Each wall is flat, endless, passes through zero and stands at right angles to its row. A trip goes straight from one point to another. List the walls that it crosses, first one first.

Walls:
(1): [  2.4 -18.7  20.1]
(2): [-15.5   0.1  -0.9]
(3): [ -8.7 -12.4   3.0]
(4): [-0.4 21.9  0.5]
(5): [-0.7 -5.8 -0.9]
(6): [ 8.5  5.7 15.6]
Trips:
[ 9.0 -7.2  1.3] to [ 1.6  4.5 10.4] -> 3, 5, 4
[ 6.6  1.6 14.0] to [-3.9  4.3 -5.4] -> 1, 2, 6
[ -8.3 -26.8  35.6] to [-3.3  9.8 22.9] -> 5, 4, 3
[ 24.8 -12.4  12.8] to [-13.2 -16.2 -26.3] -> 3, 6, 2, 1
[ 18.5 -17.3   7.5] to [ 14.6 -25.4  11.0] -> none
[ 8.3 16.6  8.0] to [ 20.1   4.4 -11.0] -> none

Walls:
(1): [ -9.7 -15.6  -0.5  12.2 -21.8  -3.3  18.4  16.1  -2.6 -13.8 -14.2   6.0]
(2): [-15.9  24.2 -10.9  15.6 -17.9  26.2  -2.3   2.9   6.2   6.7  11.1 -33.9]
(3): [ -4.9  31.3   2.7   1.7  12.4 -12.3 -13.3   3.0   4.9   1.9 -18.1   0.9]
(4): [ -1.1   8.8  -5.0  17.0  -5.0  10.8  12.3 -16.8   0.4 -26.2 -13.3   2.3]
(5): [ 40.3 -14.7 -29.3  11.3  -9.2  11.3   6.1  16.6  24.2 -26.5   8.0 -29.5]
Trips:
[-16.1   4.7 -20.8 -11.2  19.6  13.8   4.2  -4.6  -0.9  17.4   0.5  22.2] to [  4.1  -9.7 -21.8  -1.9   6.9 -14.6  -8.4 -30.7   0.4 -32.7   9.5  10.1] -> 4, 3, 5
[  5.3   8.6  -4.6  -9.3  26.8   1.9   0.4  -7.1   1.9   9.5 -22.7  15.8] to [ 15.4   9.2 -20.4   3.8 -21.1 -20.4   8.2 -12.2  -8.1  -9.6  -0.1   3.7] -> 5, 1, 3
[-16.1  32.8  11.4  -0.5  27.8   6.6  12.0  -2.6   7.5   7.5 -27.1 -35.3] to [11.0 21.9  9.9  3.1 -2.7 18.2 19.2  9.8 -0.8 -6.3 -9.4 21.8] -> 1, 2
[ 11.9 -15.2   2.3  -6.1   7.5 -12.4 -17.6 -16.7  18.8   7.3   7.5  -7.2] to [-23.4   8.2   9.6  -4.1   2.6  21.2 -15.4  -9.4 -11.8  46.0  16.2  13.4] -> 5, 2, 3
[-22.5  -0.2  10.1 -11.9 -11.3  26.6  18.1  -1.3 -20.8  17.2 -12.4  -3.7] to [ 14.6 -28.9 -14.7  -5.1   1.5  -2.4  14.0   8.6 -20.7 -11.3  11.1  12.5] -> 4, 2, 5
[ 10.4 -20.4  -4.4  16.3   0.9  31.2  -4.6  19.9   0.9  26.1   2.7  -1.1] to [ -2.1   6.5  13.5   0.0  -3.1  21.4 -32.2  23.2 -13.4  -3.5  32.5   6.2] -> 1, 5
[ 11.8 -14.8 -17.9  11.3  -9.3   4.2 -10.7   5.2  33.1  -2.7  -5.0 -21.4] to [-10.6 -31.7 -15.0  -7.4   8.7  -2.2 -18.2 -19.7  -9.8   2.9  -1.8   0.8] -> 4, 1, 2, 5
[ 16.5 -17.9 -35.2  -5.1  32.9 -22.4 -11.1  18.3 -23.8  -9.5  -1.2  17.4] to [-37.7   8.5  15.4 -12.7  10.8  16.7  -5.0  -8.7 -32.3  -3.4  11.8 -17.7] -> 5, 2
[-25.0 -13.4  -8.6  -0.4  -1.4 -19.8  27.0  11.8  -4.6 -33.7 -14.1  -5.2] to [  0.8  11.7  19.6   2.6  -8.5 -20.6 -34.0   3.3   7.7   5.6  14.5  -2.7] -> 3, 5, 4, 1, 2
[  3.4 -17.0  20.4  20.5 -16.1  -9.9   8.1   8.7 -11.2  39.5   2.3 -12.4] to [ -5.0  -2.0  11.4  -5.6   7.2  -7.1 -19.5  -5.6 -18.9 -17.6 -33.5 -14.7] -> 2, 3, 4
